Each row is a point. Each copy is the shape, with its points in the same order, turned, moved and blurred by noise. Some copies are also mirrored. Which?

Shape:
5.0, -2.1, 1.7
-0.3, 2.8, -3.2
-4.8, -3.1, -3.6
4.1, 3.8, -1.0
-3.8, -0.9, 1.4
4.5, 6.1, 1.0
2.2, 4.6, 0.0
Copy 1:
4.5, 0.1, 2.2
-1.8, 4.8, -1.3
-6.6, -0.1, 1.7
3.0, 5.7, -1.1
-3.0, -1.6, -2.2
4.9, 5.7, -3.7
2.2, 4.7, -3.3
Copy 1 is: mirrored
Copy 2:
5.0, -2.4, 2.1
0.2, 1.8, -3.7
-4.8, -4.0, -3.6
4.2, 3.3, -1.5
-3.6, -1.1, 0.9
4.0, 4.6, 1.9
2.5, 4.3, -0.3
Copy 2 is: only turned
Copy 3:
-6.4, 0.9, -0.6
1.5, 3.4, -3.9
3.9, -3.7, -2.9
-2.0, 5.7, -3.8
1.9, -0.9, 1.3
-2.5, 8.5, -1.2
-0.7, 6.2, -2.2
Copy 3 is: mirrored

Shape (7 x 4):
-1.0, 1.5, 2.0, 2.1
-1.9, -5.5, -1.8, -0.4
0.4, 1.9, 2.8, 3.8
0.0, -4.7, 0.4, 1.3
-0.3, -3.1, 1.6, -2.7
-10.7, 3.1, -4.3, 1.1
0.9, 3.1, -3.1, -3.3
Copy 1 (7 x 4):
0.1, 1.6, 2.6, -0.7
3.2, -1.5, -3.9, -5.0
0.7, 0.6, 3.8, 1.7
4.4, -1.6, -0.9, -2.8
2.5, -1.9, 1.5, -6.1
-6.1, 6.5, -4.7, -3.7
-5.2, -4.4, 1.2, -3.3
Copy 1 is: mirrored
Copy 2 (7 x 4):
-2.9, -1.7, 2.0, 0.7
-2.5, -7.2, -3.4, -1.3
-1.1, -1.5, 3.4, 1.9
-2.0, -7.5, 0.3, -0.9
-2.4, -4.2, -0.3, -4.2
-11.7, -0.5, -3.7, 4.1
-0.2, 1.6, -5.4, -0.5
Copy 2 is: only turned
Copy 3, 7 rows:
-2.6, -3.5, 1.1, 2.2
5.0, 0.5, 2.0, 4.4
-2.4, -5.3, 1.2, 1.9
3.7, -2.2, 2.2, 3.6
2.3, -0.3, 2.5, -0.6
-5.4, 7.1, 1.0, 7.4
-0.7, 1.5, -4.6, -2.0
Copy 3 is: mirrored
Copy 4:
-0.9, 1.3, 1.0, 1.3
0.8, 3.1, -5.6, -3.0
0.3, 2.3, 2.5, 2.9
2.0, 4.1, -2.9, -1.7
0.8, 1.1, -1.3, -4.7
-9.5, -1.4, -6.0, 2.8
1.0, -5.4, -1.8, -0.5
Copy 4 is: mirrored

Shape:
4.2, -4.4, -4.1, -2.4, -3.3, 0.8
-3.4, 2.6, -2.1, -0.4, 0.8, 1.0
4.4, -6.2, -4.1, -6.5, -0.8, 1.0
1.9, -0.1, -2.1, 1.8, 1.1, 2.6
8.7, -4.3, 0.2, -2.6, -1.8, 1.6
-2.5, 2.0, 2.2, 6.5, -0.1, 0.8
-2.1, -2.0, 0.7, 6.7, 4.8, 1.7
-4.4, -1.0, -0.8, 7.6, 1.7, -0.5
-2.0, -0.2, 3.5, 1.6, 1.4, 3.0
5.1, -5.5, 3.2, -1.7, -1.8, -1.9
1.4, 3.6, -2.3, -3.1, 3.0, -2.5
Copy 1 (11 x 6):
4.0, -4.0, -1.4, 0.3, -5.8, -2.1
-3.7, -0.6, 1.0, -1.2, -0.3, 2.5
6.3, -5.9, -1.8, -3.8, -3.8, -2.1
1.0, -1.2, 1.4, 2.7, -0.6, 1.6
8.9, -1.9, 2.1, 0.4, -5.0, -2.0
-4.9, 1.2, 6.3, 4.3, 0.1, 0.9
-2.5, -3.0, 5.3, 5.1, 3.9, 0.6
-6.4, -2.2, 4.1, 5.2, 2.4, -1.4
-1.6, -2.0, 7.2, 0.7, 0.1, 2.7
5.0, -1.9, 5.3, -0.8, -4.0, -5.5
0.7, 3.0, -0.2, -3.9, 1.4, 0.4
Copy 1 is: only turned
Copy 2, 11 rows:
5.4, -1.1, -0.1, -5.2, -0.1, -1.7
-3.7, 2.1, -4.0, -1.2, 3.1, -1.7
5.3, -4.7, -1.2, -8.2, 1.7, -0.7
1.6, 0.8, -2.1, 0.5, 2.4, 1.1
6.9, -4.5, -1.6, -2.9, -2.9, 1.9
-4.0, 2.0, -0.5, 5.7, 0.3, -1.1
-2.2, -1.1, 1.1, 5.9, 5.5, 0.7
-3.2, 1.6, 1.8, 5.7, 4.4, -3.1
-4.4, -1.8, -0.9, 1.7, 0.7, 1.7
3.3, -6.9, -0.4, -1.1, -3.3, -1.7
0.1, -1.3, -8.6, -1.2, 2.7, -2.7
Copy 2 is: mirrored
Copy 3 (11 x 6):
6.8, -2.1, -3.5, -0.3, -2.7, 1.0
-0.6, 3.7, -0.4, -0.6, 2.3, 3.2
9.0, -3.7, -3.1, -4.2, -1.4, 1.4
4.5, 2.1, -0.6, 2.6, 2.6, 2.0
10.8, -2.8, 1.3, 1.0, -1.5, 1.2
-1.9, 2.0, 3.4, 6.4, 3.3, 2.7
-0.3, -0.5, 1.0, 5.5, 8.1, 2.2
-3.5, -0.2, -0.1, 6.1, 5.2, 0.9
1.1, 0.3, 3.9, 2.2, 3.8, 5.7
6.7, -5.6, 3.6, 0.3, -1.1, 0.3
3.1, 4.7, 1.6, -3.2, 1.9, -1.9
Copy 3 is: only turned
Copy 4, 11 rows:
5.3, -2.9, -5.9, -1.9, -3.1, -0.9
-2.1, 1.6, -0.4, 3.4, 0.2, 0.0
3.4, -3.3, -6.0, -5.6, -1.9, 0.0
4.6, 0.7, -0.5, 1.3, -0.1, 0.7
8.3, -5.3, -5.3, -2.7, 2.0, 0.2
1.7, -0.1, 2.3, 8.7, -0.1, 0.0
2.8, -0.1, 8.3, 3.5, -1.0, -1.3
1.5, 0.7, 4.9, 6.0, -4.1, -3.3
0.3, -2.6, 3.1, 5.2, 1.1, 1.9
4.3, -7.4, -2.6, 0.2, 0.7, -2.9
-0.6, 2.1, -2.9, 0.8, 5.1, -1.8
Copy 4 is: mirrored

Shape, 12 rows:
0.5, -7.1, -1.0, -1.7, 4.2, -6.3, -3.7, 1.4
1.2, 3.4, -1.6, 0.0, 3.5, 2.7, -3.5, 1.2
-3.3, 1.6, 1.5, 0.5, 2.5, 2.4, 7.0, -2.1
-3.5, -2.1, 7.8, -0.5, 4.8, -1.2, -1.4, -1.9
4.8, -3.2, -1.1, -0.4, 1.0, 1.3, -4.1, -0.2
7.0, 1.9, 1.5, -0.8, 2.7, 1.6, 4.2, -1.4
-1.8, 1.3, -0.2, 2.8, 5.4, 3.3, -1.9, -1.4
0.2, -0.5, 0.1, -1.5, -2.5, -5.1, 3.9, 7.0
4.7, 1.0, 1.5, 3.2, -4.7, -5.7, -4.2, -1.7
-2.8, 3.1, -2.4, -0.7, 4.7, -1.0, 2.1, 3.7
-3.9, 0.0, 1.8, -3.4, -2.3, -5.6, 4.6, -1.1
6.2, -1.4, -3.2, -5.2, 1.3, -1.7, 1.2, 5.6
Copy 1, 12 rows:
3.2, -7.5, -0.4, -3.7, 0.9, -5.5, 0.8, -0.5
-0.1, 1.8, -1.0, -0.9, 5.4, 1.4, -1.2, 1.2
-6.2, -0.8, 0.2, -0.5, 2.2, 4.6, 7.7, 1.7
-2.3, -6.1, 7.6, 1.7, 2.7, 0.5, 2.7, 0.6
5.8, -0.3, -0.5, -0.5, 1.0, 1.0, -0.1, 0.8
3.4, 3.5, 0.7, -0.8, 3.7, 1.9, 7.8, 5.0
-1.9, -1.5, 0.1, 1.1, 6.2, 3.0, 1.1, -0.8
-3.4, -0.4, -2.6, -2.1, -3.2, -5.2, 2.6, 7.4
3.1, 4.7, 1.6, 3.0, -3.0, -5.4, 1.4, -1.2
-5.2, -0.8, -2.7, -2.7, 4.8, -1.4, 2.8, 3.8
-6.1, -0.7, 2.5, -4.0, -3.9, -3.3, 6.7, 1.1
4.1, 0.3, -3.1, -5.8, 1.6, -3.0, 2.3, 7.8
Copy 1 is: only turned
Copy 2:
-1.7, -6.5, -4.0, -5.2, 2.4, -3.0, -1.3, 4.6
3.2, 3.9, -0.9, -1.1, 1.0, -3.3, -3.4, 1.0
-1.6, 1.5, 2.5, 2.8, -7.5, -5.6, 2.8, 0.5
-3.0, -4.2, 5.8, -2.6, -3.8, -4.6, -3.8, 2.7
4.2, -1.8, -3.0, -1.5, 0.1, 0.7, -2.6, 1.6
8.3, 0.4, 0.7, -0.9, -5.6, -2.7, 1.8, 1.8
0.4, 1.2, 0.3, 1.6, -1.1, -6.2, -4.6, -0.8
-1.0, 1.0, -0.6, -0.6, 0.7, -0.5, 6.9, 9.1
4.2, -3.8, 3.8, 0.0, 5.5, 3.4, 2.4, 0.9
-1.0, 4.2, -1.1, -0.8, 0.4, -7.3, 2.0, 3.4
-5.1, -1.2, 2.9, -3.0, -2.8, -1.7, 6.9, 1.8
4.4, 1.8, -4.9, -5.1, -1.3, -0.1, 2.8, 7.8
Copy 2 is: mirrored
Copy 3, 12 rows:
-0.2, -7.8, 0.1, 2.1, 1.1, -7.8, -0.5, -2.0
1.2, 3.2, -1.8, -0.9, 4.0, -1.5, -2.4, -1.3
0.2, 2.3, 2.2, 4.2, 4.2, 3.5, 6.9, 0.1
-3.5, 1.3, 5.2, 6.5, 2.8, -4.9, 2.1, -4.3
3.7, -2.3, 0.7, -0.5, 0.5, -1.6, -3.3, -4.5
7.9, 3.1, 2.0, 0.2, 1.4, -0.6, 4.1, -3.3
-0.5, 2.5, -1.6, 4.0, 6.0, 0.3, -0.9, -3.2
1.8, -2.2, 2.8, 0.9, -2.9, -3.0, 2.7, 7.1
1.7, 1.3, -1.9, 2.1, -8.6, -3.6, -1.4, -2.8
-0.3, 1.0, -1.7, 1.0, 5.2, -2.1, 3.0, 4.2
-3.6, -1.6, 2.8, 1.4, -2.9, -1.5, 8.1, 1.5
6.5, -3.2, 1.9, -4.8, 0.9, -4.2, 0.8, 2.7
Copy 3 is: only turned
Copy 4 (12 x 8):
1.8, 0.1, 1.1, 10.5, -1.6, -0.3, -3.5, 2.7
1.4, 0.4, -1.9, -0.9, 5.3, -0.9, -4.8, 2.9
-4.6, -1.1, -2.7, 0.3, 5.2, 6.4, 3.2, 0.4
-4.9, -2.5, 6.3, 4.7, 2.3, 3.9, -2.9, 1.0
5.5, -0.1, 0.6, 0.8, -0.2, -0.1, -3.7, 2.1
4.9, -0.1, 0.6, -0.2, 6.3, 0.7, 3.1, -0.9
-1.0, -4.0, -2.0, 0.0, 5.2, 2.4, -4.2, 2.8
-2.7, 4.7, -1.0, 4.8, -1.1, -2.8, 5.6, 4.3
0.4, -1.5, 1.6, 0.8, -3.1, -7.0, -1.0, -2.8
-3.9, 2.0, -4.1, 3.9, 6.5, 0.1, -0.2, 4.3
-6.2, 3.9, -0.6, 4.8, -0.8, 1.7, 3.3, -2.5
5.5, 6.8, -1.5, 4.4, 2.2, -1.5, 1.5, 3.3
Copy 4 is: mirrored
